Every row gives one point. The points of each table are mixes of a few directions, plus a little noise. Count the directions of each table, and those that both share. Where both have some left over, give the other angles between the two spaces (their principal angles), to ten degrees, smallest first.
(in the rows, 128 means zero)

First:
[[150 170]
 [120 115]
 [104  83]
 [ 96  67]
 [167 206]]
Second, 6 rows:
[[106  86]
 [103  79]
 [174 216]
 [142 154]
 [144 159]
 [100  73]]
Directions: first 1, second 1, shared 1

First (6 x 4):
[[124 134 139 125]
 [138 105  89 135]
 [105 176 212 109]
 [113 158 179 118]
 [123 137 140 125]
 [160  56   7 153]]
Second:
[[135 130 126 128]
 [137 119 171 173]
 [159 124 134 161]
 [ 95 120 178 144]
 [ 85  52  11 102]
 [162 195 177 112]
 [125 155 100  76]]
Directions: first 1, second 3, shared 1

First (7 x 8):
[[114  64 139 104 109 133 134 178]
 [125  44 172 121  69 130 168 196]
 [148 249  92  80 181 198  74  69]
 [104 132 143 117 188  98  90  79]
 [127 122  38 172  86 101 168 174]
 [119 151 180 101 129 113 145  96]
 [157 134 134 200 135 123 116 105]]
Second:
[[150 187 191 101 123 129  87 213]
 [ 89  77  93 156 109 167 156  54]
 [116 140 157 130 109 160 115 143]
 [127 103  94 136 140 111 147  93]
 [ 79 129 176 144  72 223 114 126]
 [197 173 128  90 182  28 112 197]
 [137  84  60 138 160  80 165  67]]
Directions: first 5, second 2, shared 0; angles 40, 80

First (8 x 11):
[[ 80 131 134 130 118 147 148  84  96 123 116]
 [104 102 233 126 163 122 167 136 141 100  72]
 [147 162  61 190 200  78  72 224 122 203 110]
 [121 105 119  79  73 114 135  73 129 150 166]
 [181 161 166 177 177 235 121 206 215  40 116]
 [159 128 112 130 113  96 123 132  82 104 134]
 [ 93  98 174 106  70 108 145  64  82 161 168]
 [139 138  25  87 110 124 113 105 157 142 141]]
Second (10 x 11):
[[192 130 166 126 102 185 141 137 149  17 147]
 [162 138 154 171 166 131 101 201 156 143 136]
 [160 119 194 178 141  77 110 186  77 150 144]
 [ 97 110 178 125 174 119 122 163 214 215 114]
 [ 82 125  44  92 147  77 108 115 168 244 118]
 [ 84 144 118 151 193 127 135 151 136 144  61]
 [129 100 187 121 109  79 141 117  76 131 133]
 [110 152  61 129  97 154 134  79  74  91 133]
 [152 122 108  85 127 132 154 111 148  50  93]
 [111 142  73 105  26 198 136  25  84  94 205]]
Directions: first 6, second 6, shared 6

First:
[[ 85 127  86 123 176 149 119 128 128 120 186 118 154 122]
 [158 161 168 178  86 131 122 120 124 113 127 136  77 126]
 [ 83 158 155 195 113 136  89 140  88  81 204 168 110  82]
 [165 120 119 101  76 112 164 163 197 209 136  71 130 136]
 [155 110 119 122 133 135 117 110  94 161  70  87 107 148]
 [ 86 134  91 144 177 160 103 116 103 112 183 113 135 123]
 [154 158 117 116 145 138 162 110 201 110 138 124 131 160]
 [108 113 172 121 125  96 120 135  87  72  87 215 151 103]
 [171 104 172  85 117  88 150 115 125 100   7 186 138 150]
 [118  95  83  91 134 130 133 152 133 206 141  60 149 128]]
Second:
[[115 103 114 122 122 126 110 145  91 174 129  96 132 115]
 [105 109 119 104 148 118 128 135 120 118 123 151 158 120]
 [161 125 126 102 102 116 157 143 177 166 113 105 134 142]
 [ 98 134 112 144 175 151 106 106  98  88 146 141 129 127]
 [173 117 160 102  56  88 165 163 184 171  94 131 132 129]
 [ 98 193 160 247 159 177  61  74  38  17 178 173  55 108]
 [159 110  95  75 126 121 169 138 196 189 111  76 151 158]
 [118 133 135 133 137 127 126 121 124 100 129 154 134 124]]
Directions: first 5, second 4, shared 4

First, 11 rows:
[[149 113  73 123 131 150 117 132 112 101 166  75 146  98  91 135 100 130
  159 122]
 [157 108  59 121 130 157 112 133 106  93 178  58 151  89  80 135  91 130
  169 117]
 [109 141 170 132 125 111 138 125 141 149  99 171 114 151 157 124 148 126
  104 134]
 [106 143 181 133 127 106 140 124 144 155  93 180 112 157 162 121 155 124
   97 136]
 [140 120  97 126 128 140 122 131 119 112 149  98 139 113 108 131 112 129
  146 122]
 [154 111  68 122 131 153 115 133 110  98 169  68 149  97  86 135  96 131
  164 119]
 [149 114  74 123 131 151 116 133 113 101 164  75 146  98  92 133 101 132
  159 121]
 [124 131 137 130 128 125 130 128 130 134 121 137 123 132 134 125 132 127
  122 131]
 [ 79 161 249 141 123  78 155 119 163 187  47 246  89 195 208 116 189 124
   58 146]
 [135 123 110 127 129 136 125 130 122 119 140 110 134 118 116 129 120 128
  137 126]
 [102 145 191 134 127 102 142 124 148 159  86 189 108 162 169 121 160 125
   91 137]]
Second (8 x 20):
[[138 121 112 159  86  80 140 126 129 138  95 174 151 131 122  96 123 147
  151 115]
 [161 111  59 164  71  87 124 130 118 120 112 131 196 100  87  92  88 146
  177 103]
 [102 145 185 108 160 147 129 126 140 142 124 137  93 150 163 148 155 112
   85 145]
 [149 100  82 134 117 121 144 127 112 105 152 125 105 119  98 119 124 157
  179 117]
 [157 107  60 134 112 132 121 131 110 102 156  89 155  97  84 121  96 140
  174 113]
 [ 96 141 195  93 182 167 136 126 137 135 145 129  54 158 168 163 170 114
   84 152]
 [ 88 165 212 104 167 154 116 128 150 155 109 133 113 153 180 156 155  90
   50 153]
 [132 133 117 128 127 136 114 130 127 125 131 104 156 115 121 130 112 118
  124 127]]
Directions: first 1, second 3, shared 1
